Each wall is flat, endless, passes through zero and stands at right angles to its row. A trip goes straight from one point to another. List the walls that it crosses, first one first.

Walls:
(1): [  7 -32]
(2): [ -4 -70]
(3): [-3 35]
(4): [ 12 -47]
(5): [30 33]
Trips:
[-28  39] to [39 33] -> none
[ -5 -20] to [ 54 -39] -> 5
[14 47] to [-9 26] -> none

Walls:
(1): [-45  11  16  -7 -26  18  -4 -22 -32   1 -10 -45]
(2): [ -8 -23  41  -5 -21  12  19 -59  43   1   2  44]
(3): [-23 -13   9 -28 -32  60  -3 -81  43  10   5  32]
(4): [-28  -2  24 -37  34   7 -14 -36   5  29  30 -43]
(5): [-26   0  24 -24 -10 -21 -14   7 103   7  46   9]
(6): [ 38  41  -4  12 -13 -47  -3  49  34 -28   3  31]
Trips:
[-15  -5  13 -20  24 -33 -14  43  39 -23  -7  30] to [ 24  45 -52 -24 -24  25 -35 -20 -36 -25 -26 -24] -> 2, 5, 1, 3, 6
[  0  12 -32  22  19   9 -10  13  -8  43   1  42] to [-17 -50 -20  14   4  34 -43  51  -5   7 -38 -23] -> 6, 1
[-50 -35  34  23  15  16 -22  11 -72  57 -18 -43] to [ 33  32  20  19  -1  18  12  36 -20   7 -50  16] -> 4, 6, 1

Walls:
(1): [-18  37   2  -9  -7   0  40 -24 -54 -17   0   9  38  -3  35  -6  15 -34
 -33 -32  -8  16  37 -11  -3 -18  11  16 -21  -8 -25  -1  34  38 -34  15
  23  11 -21  41  17   6 -79 -27 -15  -7 -32 -20]
(2): [ 50   9  13  34  12  25 -47  40  29   3  14 -31   3  -9   8   6  27  -6
  15 -17 -16 -17 -40 -60   3  -4  26  31  85 -10  45 -42  37 -47   5  15
  37 -12  27 -45 -11  -6  21  -5  -4  40 -12  -1]
(3): [ 36   2  31   7  29  13 -13  38  15  17   8  27 -14 -25 -19  -2 -31  20
  -6 -43  66 -42  -2  14 -23 -20  17 -15   5 -10 -13   9   7   4   4  62
  18  17  -2 -38   2  33  63  24  -7  13 -27 -13]
(4): [ 33  56  -8  -7 -36 -15  19  -7  -6 -10 -13   3  22  56  44  17  47  27
  54  44   1  35   3  37  25 -22  -1  66  11  -7  38  46  14 -54   6  -2
 -11  27 -12 -25  23  24 -28   4  54  28 -14  15]
Trips:
[ 17 -36  -4  43   6 -26  28  -2 -14  25  -8 -42 -48 -14   3   7 -24  10
 -10 -18   6  36  33  33 -21 -15   8 -34 -21  23   7 -57  18 -47  27 -21
 -34   2 -39  43  -4 -14 -26  19 -43 -15 -27  -5] to [-29  -5   9  34  25  22 -11  68  19  79  40  14  33  -4 -23  -4  10 -13
 -44 -37 -26  -5  19   6  51  60 -22   6  31  24  29  14  70  -1  22   0
   1  33  25  36 -23  90   8 -15  -7 -32  14 -22] -> 3, 2
[-33  11   7 -48  -1   6  13  14  23 -56   6   9  -5 -19  43  15  37   6
 -13 -15  -5  -6  32   2  13  23 -26  14 -32  34  -4  19 -70 -12 -49  38
   4  64 -18  35  55  16 -71 -28  -4 -32 -32  31] to [ 14 -23  51  63 -28 -50 -43  53 -10 -51 -18 -10  24  18  29  14  -4  63
 -39  -2  -6  -9 -50  61  16  -1   7   0   5  -6  -5   6   5 -30 -15  47
 -41 -59 -29  43 -45  18 -21  19 -31 -25 -39   0] -> 3, 2, 1
[ 18  78  -7 -14  -1 -67 -15  -1 -24  44 -26  -4 -19  10  29 -29  33  16
  16  -1  -2 -69   5 -20 -32  27  24 -58   2 -15 -31 -25  15  -7 -53  -4
 -76   3  18  24  14   2 -51 -24 -10  38   3  15] to [  2   9  48  17  36  46   4 -27  -4 -20 -12 -16   1  -7  -9  12  31 -17
  17  22 -30 -28 -30  -4  -8   4  12 -37   0  -4 -52  16  14  22  -9  28
  23  17  14 -96  12  43 -25 -34  12 -33 -52 -64] -> 2, 3, 4
[-29 -19  19   9 -10   8  30   1 -26   8  19 -22  39   9  52 -27   1  15
  15   8 -10  55 -49   0  14  36 -15 -27  37  51   9   4 -26  17 -15 -34
 -21  -7   5  44  16 -30  13 -44  -4  22 -25  37] to [-67  54 -30   2  65   6 -36  19 -11   6  34 -23  -1 -38  -4  -4  33  22
  41 -13 -17  -9 -38  55  24  -5 -14  21  16   3  28   8   7 -57 -25 -20
  18 -21 -42  67 -18  20  53 -37  65   0 -18   8] -> 1, 2
[  1  -5  -6   1 -21  27  -3 -49 -16 -54  -8  13  18  32  31 -12  21  13
  26  -9   7   6 -28 -18 -28 -19  23  12 -54  -8  10  37  19  42 -20  -1
 -23   0 -66 -14 -31   6  23  25 -23 -27 -40  40] to [ -1  50  32  -3  -1 -14 -53 -21  31  42   9 -12  24  31  23 -10 -16   9
 -51 -52  28  28  -9  18 -29  28  14   9  46   6  -6   6 -11 -22 -13  64
   1 -41 -48  37 -24   6  40 -47  54  -5 -43   8] -> 3, 2
[  6  27  23  27 -63   8  12  -2  32 -41  -6  54  17 -11 -29 -11  -2  12
  22  44  26 -51  12 -66 -26 -15  21  -5  10  34  -1 -22 -12  79 -15   1
  -5 -14 -21 -12  15 -44  56  -4   7 -12  -9  22] to [-28  20  -3 -21 -16  17 -58  -9   7 -41  28  10  -7  59  27  -2 -19  -2
  19 -14  36 -36  46 -11  -7 -26  -4   8  22   4  -4 -22  21  28 -14  31
 -11  18  18 -37   2  20  15   6  15  67  25  11] -> 4

Walls:
(1): [-44 -22 -26  38  -6  52  12  -7  23  36 -22  23 -38   3 -11  -6 -39   3
  -7  17 -11 -30  21   3  28 -47 -32  54  26  62 -33 -30  36 -17 -14 -46
  23  28  58   5  24  13   4  47  42 -32   3  13]
(2): [ -9  13  32 -45  36 -33  22 -16  32  31 -56  -2  -7 -17 -19  48 -22 -34
 -20  61  14  -2  31  33  20 -30 -39   2  22  54  35 -23  20  17  10 -41
 -39   5  24  24 -12  31  19  37 -15   5  -8 -22]
(3): [-60  -5 -50   3  58  21  21  -2 -33 -16  -5 -16 -31  11 -12  -8 -16 -37
  27  27 -51   5   0 -28  -5 -25 -15   7 -15 -16  34  42  49  -1 -17  -9
  19 -15  -2  31  19 -17 -41  58   2  43  10 -22]
(4): [  0   7   4  25   7   0 -34 -61  -7   8 -44 -17  -7  -6  46  19  23  -5
 -38 -14 -12 -17  -4  -4 -30  -5 -46  16  37 -27  43  14  26 -59  -1 -32
  24 -30 -18   3  35   7 -34  -4 -20   6 -23  -5]
(5): [ 18   7 -21 -51 -93 -56 -33  15  25  52  40 -25  20 -57  56   0  46 -54
   5   5  -1 -54  17  -9  12 -13 -29  37  19   1  47   5 -22  10 -20  -3
 -19 -64 -21  -7  -8 -41  -5  28 -45 -18 -56  64]
(6): [  0   2   2 -33   9   4  57   0  44 -16  39 -14  72   4  -8 -55  26  22
  40  51 -12  20 -26  22 -16  -2  47   5  38 -20  11  24  17  15  30 -16
  52  18   5 -15  11 -37 -23 -36   0 -14   4  73]
(7): [-26 -44  30 -27   0 -11  25 -33  -4   4  19 -31   2  23  31  -9  23 -15
  14  12  23 -22  25   2  11 -13  36  43 -33 -80 -19  40  42 -10 -35  10
   4 -16  -3  45 -50  -4  23  -5 -33 -35  22  45]
(8): [ 25  -9  -2 -37   8  -9 -22  -5 -12 -23 -35 -59  39  24  19   4  34  21
 -16 -21   0 -23 -22  10 -26   2 -47  45   9 -30  30 -28  43 -21  49  15
  -9 -24  24 -39 -31 -43 -16 -51 -40   0  -6 -17]
(9): [-27  12  -9 -28  17 -44 -47  11  41  -9 -30  -3 -35  25  -4 -42 -20   8
  20 -60   7  -4  -6 -27  19 -17 -25 -89 -21  11 -10  -1  20  20  21 -12
 -13 -47 -23   2  11 -13 -48  63  17   5 -18  18]
(10): [ 35 -28  18  22  -5 -50  18 -40  44 -51  14 -21   5  24 -18 -22 -29   0
 -27   3  18  43   2 -42  13  60  23  49 -44 -29  19  18  18  -9  29 -20
 -32 -33 -16  15  14  33 -55  22  22  -1 -48  -9]
Trips:
[ 23 -36 -14 -11 -32 -28  10 -72  -7  -5  15 -39 -48  15 -42   6  -1  25
 -11 -25 -25  -1  28   8   6  11  30   8   9   0 -30 -22 -15 -19 -10  27
  16   1 -11  39  10  30   9 -17  -5  20 -23   3] to [ 28  13 -26 -20   4 -18  33  17 -21  18  24  43  35  26 -21 -17  23  -2
 -10 -19   2  11  11   4 -26   1  69  14   6  37 -17  -1   9 -20  34 -26
 -15 -30 -40   9   2 -14 -21  39  13  -5  10  69] -> 4, 6, 5, 9
[  3 -22  14  20  -8 -20   3 -34 -29  58  20 -34 -40 -13  24 -21   4  10
 -66   9 -38  42 -48 -12 -10 -20  14  -4 -51 -29   8  -4 -72  34 -14  13
  15 -10 -16  11  -2  46   2 -22 -43 -30  32  44] to [  0 -17  15   9 -57  27  25 -14 -25  36 -10  17 -13  24  59   8 -31   7
   8  -2   5  56  11  22  28 -18  32 -52  37   1 -14 -15  -8   4  14 -12
  -5 -14  25   8  24 -30  -7 -13 -20   0  -8  69] -> 10, 6, 1, 4, 9
[ 39 -23 -32  20  19  19   6  25  43  29 -12 -33   7 -13  -7  28  12   1
 -23 -12  20  43  15  20  30  15  50 -32 -56  22  -8  -4  -3  42 -27  23
  41 -15  34   6  13 -26  43  -5  30  28  30  26] to [  2   4  -6  32  12  15   9 -28  10  41 -67  11  -3 -18   0  -1  -7 -15
 -16 -35 -15  37 -11  55  11  -4   3 -23   4 -23  -1  -3 -50  37 -10  27
 -12   6  -2  10  24   4  -7  28   7   0 -28 -24] -> 6, 9, 2, 1, 4
